Each wall is flat, endless, passes through zero and stands at right angles to its row. A trip goes straight from one point to another. Which walls does it cross, in order?

Walls:
(1): [+3.21,-0.61,-0.27]
(2): [+2.55,+0.13,-2.08]
(3): [-3.26,+0.12,-1.66]
(4): [-0.95,+2.40,+0.89]
(5): [+1.51,-1.37,+1.44]
Trips:
[-1.29,+0.31,+0.40] to [-0.56,+1.16,-3.37] -> 2
[+0.15,+0.63,+1.56] to [+0.73,+0.38,+0.15] -> 1, 2
[+1.67,+1.02,-3.54] to [-0.34,-1.07,+4.66] -> 3, 5, 2, 4, 1
[-1.38,+2.45,+1.04] to [-1.59,-1.84,+1.91] -> 5, 4
[-2.48,+1.61,+0.65] to [-0.74,-0.14,-3.11] -> 2, 4
[+1.57,-2.43,+1.49] to [-1.95,+0.82,+0.27] -> 2, 1, 3, 4, 5

Walls:
(1): [+0.81,-1.29,-1.01,-1.96,+1.63,-0.39,+0.93,+0.70]
(2): [+1.29,-0.73,-0.60,-0.28,+2.83,+4.33,+0.39,+1.76]
(3): [-0.19,+0.03,+0.22,-0.84,+2.97,+1.57,+0.88,+3.81]
(4): [+1.13,+0.88,-1.37,-1.98,+0.95,-0.46,-2.31,-1.09]
(5): [-0.92,+0.56,+2.89,+0.39,-0.56,+0.32,-0.19,+0.29]
(6): [+1.13,-1.81,-1.49,-0.31,-3.16,-2.96,-1.94,+0.40]
(7): [-0.03,-0.09,+0.68,+1.23,+1.19,-3.01,-0.44,+1.80]
(8): [+2.29,-0.71,-1.98,-0.93,-1.72,+1.37,+0.57,+1.56]
(9): [-2.55,+1.13,-0.27,+0.29,+2.64,+0.66,+0.82,+0.07]
Trips:
[+2.18,-5.95,+0.24,-0.05,+1.38,+1.94,-1.64,-0.93] to [+3.33,+0.32,+0.21,+0.37,+0.05,-0.44,+0.17,+0.55] -> 7
[+1.13,-0.48,-0.94,+1.04,+5.50,-1.28,+1.85,-1.83] to [-3.51,-1.18,+1.95,+1.70,+0.60,-1.57,-0.57,-0.52] -> 4, 2, 5, 1, 3
[+2.53,+0.86,+0.36,-0.18,+3.04,+0.26,-0.01,+1.04] to [-0.04,-1.25,-0.90,+0.70,-0.10,-0.74,+1.52,+0.64] -> 4, 6, 9, 2
[+2.56,+1.48,+3.59,-0.29,-0.82,-1.30,-0.91,+3.48] to [+1.87,+0.25,-1.57,+0.12,+1.07,+0.69,-1.00,-3.21] -> 4, 2, 3, 5, 7, 1, 6

Walls:
(1): [-0.64,+0.46,-0.19,-0.92,+2.19,-0.11,+0.90,-0.99,-2.38,+1.93,+2.60]
(2): [-3.75,-1.43,-0.34,+0.13,-1.54,+1.32,+0.15,-0.89,-0.62,+2.98,+0.08]
(3): [+0.66,-1.25,-1.31,+0.67,-1.48,+0.73,+0.90,-1.42,+1.86,-1.17,+3.81]
(4): [-1.10,-0.29,+0.13,+0.98,-0.12,+0.98,-0.57,+4.78,-0.80,-1.33,-0.58]
(5): [-2.81,-1.21,-0.70,-0.04,-0.96,-0.27,+2.10,+0.09,-0.32,+2.19,+0.14]
(6): [+0.55,+0.39,+0.44,-0.02,-0.09,+1.54,+0.05,-3.63,+0.25,+1.08,-0.70]
(7): [-1.77,+0.98,+0.00,+1.02,-0.52,+1.46,+0.32,+2.70,+0.52,-1.61,-0.44]
(8): [-2.47,+2.28,+2.82,+0.32,+0.03,-0.20,+0.90,-0.46,-0.03,+0.01,-1.00]
Trips:
[+0.88,+0.62,+0.34,-2.65,+3.63,+0.10,-1.02,+0.15,+0.94,+0.42,+0.09] to [-0.83,-0.21,-0.49,+0.86,-0.17,-3.23,-1.02,+0.99,+0.37,-0.04,-0.83] -> 6, 4, 1, 8, 5, 7
[+2.31,-2.12,+0.77,-1.95,-0.56,-0.32,-2.47,+2.04,+1.98,-2.71,+0.74] to [+0.85,-3.13,-1.34,+1.11,+0.53,+3.96,-0.90,+1.82,-2.31,+2.82,-0.02] -> 2, 1, 5, 3, 6
[-1.74,+1.63,-0.66,-2.57,-0.63,+1.30,+1.93,-2.56,-4.15,-2.93,-3.29] to [-0.89,-3.54,+0.67,-0.46,-0.78,-2.25,+0.17,+0.81,-2.04,-0.58,-3.47] -> 1, 4, 7, 6, 8
[+2.13,+1.65,+0.93,-0.68,-0.88,+0.15,+0.90,-0.19,+1.08,+0.22,+0.11] to [-0.97,-2.42,-0.91,+0.29,-2.44,+1.30,+1.99,-2.38,-2.67,+0.39,-0.21] -> 5, 2, 8, 1
